Every row gives one point. Examples show where two turns around zero, p and q, send a point. Where does a point land after both, in the order given? Backwards means that the second turn is done in reverse. Each puzzle has new turns, and all numbers are rounded.

Turn p:
[-1.4 -0.9  0.5] => [-0.1 -1.0  1.5]
[-2.9  0.0 -3.0] => [-0.9 -4.0 -0.9]
[3.8 2.1 3.7] => [-0.5  5.7  0.0]
[ 0.5 -1.1 -1.1] => [ 1.4 -0.7 -0.5]
Turn q:
[ 3.5 -2.0  3.9] => [-2.1 -2.1  4.7]
[-1.2  0.1  1.3] => [-1.4  1.1  0.0]
[-0.7  2.2 -2.6] => [ 2.7  1.2 -1.8]
[-1.5 -0.3 -2.6] => [ 0.9 -0.3 -2.9]
Where do these land?
q, then p: [-1.0  1.7 -3.2] => [ 1.3  0.5 -3.5]
p, then q: [ 2.5 -2.7 -1.9] => [ 2.6 -2.6  1.9]
q, then p backwards: [ 0.0 -2.0  1.2] => [-2.1  1.1  0.0]
q, then p: [-0.9  4.5  2.9] => [-4.4  3.0 -0.9]
p, then q backwards: [-0.6 -1.5  0.9] => [1.7 0.5 0.5]
